Each row of a before or after table is a point. One or more steps were done to the points. Then noise was added and the rows were shuffled. The steps act on how far a point lies along the listed directions, d1 being the first. Name the steps. A step turns or swaps two directions, mirrors them in a line or flattens them onto one, adds a multiple of one to another, or multiplies one. Angles are multiples of 10 degrees, from the lower direction toward the higher: turns from -170 to 170, lines from 10 to 170 but not 90. Use the fewest steps. Two steps may share a direction if one is a turn and the other turns, adds or multiplies; they go together, in the order done. Otherwise the lowest direction goes first.
In the rows, zero is written as 128.

Directions:
(1): [179 163]
(2): [163  77]
Before (9 x 2)
[[140  32]
 [233 143]
 [134 100]
 [164 151]
 [ 97 156]
 [140 163]
 [151 141]
 [105 155]
 [ 92 149]]
After (9 x 2)
[[149 136]
 [179 134]
 [141 143]
 [128 139]
 [115 143]
 [132 121]
 [138  97]
 [116 129]
 [119 139]]
Steps: multiply d1 by 0.4; multiply d2 by 0.4

Directions:
(1): [146 201 114]
(2): [148 137 201]
Before (14 x 3)
[[119  86 124]
 [128 140 154]
 [129 121 160]
 [139 138 154]
 [114 150 148]
 [141 140 120]
 [128 111 112]
 [128 157 158]
 [127 146 116]
 [147 131 147]
 [106  11 176]
 [133 147 127]
 [136 143 159]
 [127 144  83]]
After (14 x 3)
[[142 131 147]
 [164 251 138]
 [127  94 164]
 [134 113 122]
 [104 123  93]
 [124 130  98]
 [120 114 122]
 [ 99 130 111]
 [122 106 130]
 [114 132 103]
 [130 129 102]
 [117 127  95]
 [146 159 152]
 [123 149 102]]
Steps: turn d1 and d2 by -150 degrees

Directions:
(1): [97 90 68 86]
(2): [122  71 120 194]
(3): [132 179  67 165]
(4): [ 46 149 148 141]
Before (11 x 4)
[[177 187 106 144]
 [139 143  66 123]
 [150 124 142 141]
 [146 214  92  72]
 [104  68  25  75]
 [111 156 139 161]
 [182 154  99 198]
 [167 183 128  74]
 [186 161  88 175]
 [158 184 129 104]
 [ 69  62 166 120]]
After (11 x 4)
[[124 163  60 169]
 [111 132  71 104]
 [128 159  61 193]
 [133 147 114 150]
 [134 179 100 135]
 [132 190 136  56]
 [136 137 137 144]
 [144 176 158  73]
 [127  75 169 131]
 [143 177 143  99]
 [ 82  41  84  56]]
Steps: add 0.5 times d2 to d3; turn d1 and d3 by -30 degrees; multiply d4 by 0

Directions:
(1): [111 131  40 174 102 102]
(2): [142 202 150 162  75 167]
(3): [106 195 101  56 140 104]
(4): [ 43 120 170 136  92  94]
(5): [121  89 104  75  65 179]
(6): [185 120 145 112  77  57]
Before (8 x 6)
[[105 180 122  83 107 141]
 [131 175 163 106  81 201]
 [155 153 148  46 138 130]
 [131  86 131 139 128 119]
 [ 76 207 174 155 120 151]
 [177 137 141 154 146 136]
 [103 117 164  72 138 131]
 [173 103 121 120 144 200]]
After (8 x 6)
[[178 146 168 141 136 246]
 [174 175 160 158 143 163]
 [122  86 226  29 158 134]
 [ 81 173 185 113 139 131]
 [122  88 126 147 147 127]
 [194 151 231   6 114 146]
 [151 163 223  89  89 216]
 [130 155 133  62  82 124]]
Steps: multiply d1 by 2.5; add -1 times d4 to d2; add 0.7 times d3 to d6; turn d3 and d5 by 20 degrees

Directions:
(1): [161 173 146  79 168 101 167 204]
(2): [182 112 107 116 176 223 113 128]
(3): [122 156 130 139  58 186 206 139]
(4): [ 92  99  27 143 149 118 159 165]
Before (12 x 8)
[[125 119 110 125 138 126 107 125]
 [120 120  88 120 144 143 136 137]
 [119 122 123 129 113 124 147 129]
 [125 142 140 120 128 108 123 131]
 [129 122 109 133 142 136 131 138]
 [134 135 163 135 120 124 129 111]
 [146 131 146 126 131 132 116 128]
 [129 124 121 138 126 132 128 134]
 [103 136 143 135  93 100 147 131]
 [138 123 110 125 136 150 144 145]
 [111 131 108 133 117 129 140 135]
 [125 122 127 123 131 128 133 127]]
After (12 x 8)
[[124 144 170 130 104 113 109 102]
 [122 174 250 122  61  72 125 105]
 [128 126 120 136 128 127 132 141]
 [120 105  62 138 139 157 152 149]
 [112 146 141 126 107 107 138 134]
 [119 115  87 139 142 134 137 142]
 [102 114  62 128 143 132 144 146]
 [124 137 157 121 104 105 144 126]
 [148 141 173 126 129 134 125 113]
 [123 118 100 122 145 121 111 136]
 [146 115 113 135 140 155 118 131]
 [122 121 128 125 128 127 136 127]]
Steps: mirror d1 and d3 in the line at 80 degrees; multiply d2 by 3; turn d2 and d4 by 50 degrees

Directions:
(1): [158  55 178 168 134 103 146 163 197]
(2): [135 151 121  93 224 153 154 198 132]
Before (13 x 9)
[[112 163 113 132  99 112  83  86  92]
 [158 118 126 105 178 130 128 159 163]
 [127  80 169 216  43  88 122 122 150]
 [145 110 161 101 247 147 171 208 154]
 [148  55 179 169 141 117 113 139 172]
 [147  88 138 170  75 103 121 127 174]
 [180  13 212 197  34  90 135  85 240]
 [131 117 115 105 155 133 155 184 132]
 [127 115 149 116 156 137 148 148 125]
 [172  75 182 160 189 124 145 166 200]
 [145  64 193 128 222 141 173 244 203]
 [159 145 114  88 246 161 146 198 182]
 [142  96 159 150 134 126 142 139 146]]
After (13 x 9)
[[111 113 147 200  32  98 111 101 117]
 [142 145 136 126 168 144 120 121 132]
 [135 117 118 156  63 111 113 108 145]
 [147 172  95  77 238 171 138 178 154]
 [105 148 135  88 194 165 145 186 117]
 [122 128 142 109 152 140 142 138 111]
 [130 123 140 137 124 135 133 118 118]
 [145  90 157 157   7 115 110  31 160]
 [123 130 105  99 151 136 153 177 118]
 [147 143 111  94 169 137 121 145 139]
 [125 152 128  78 231 162 156 177 110]
 [124 105 142 143 126 133  95 104 121]
 [128 128 136 151 111 103  95 111 129]]
Steps: flatten d1 and d2 onto the line at 100 degrees
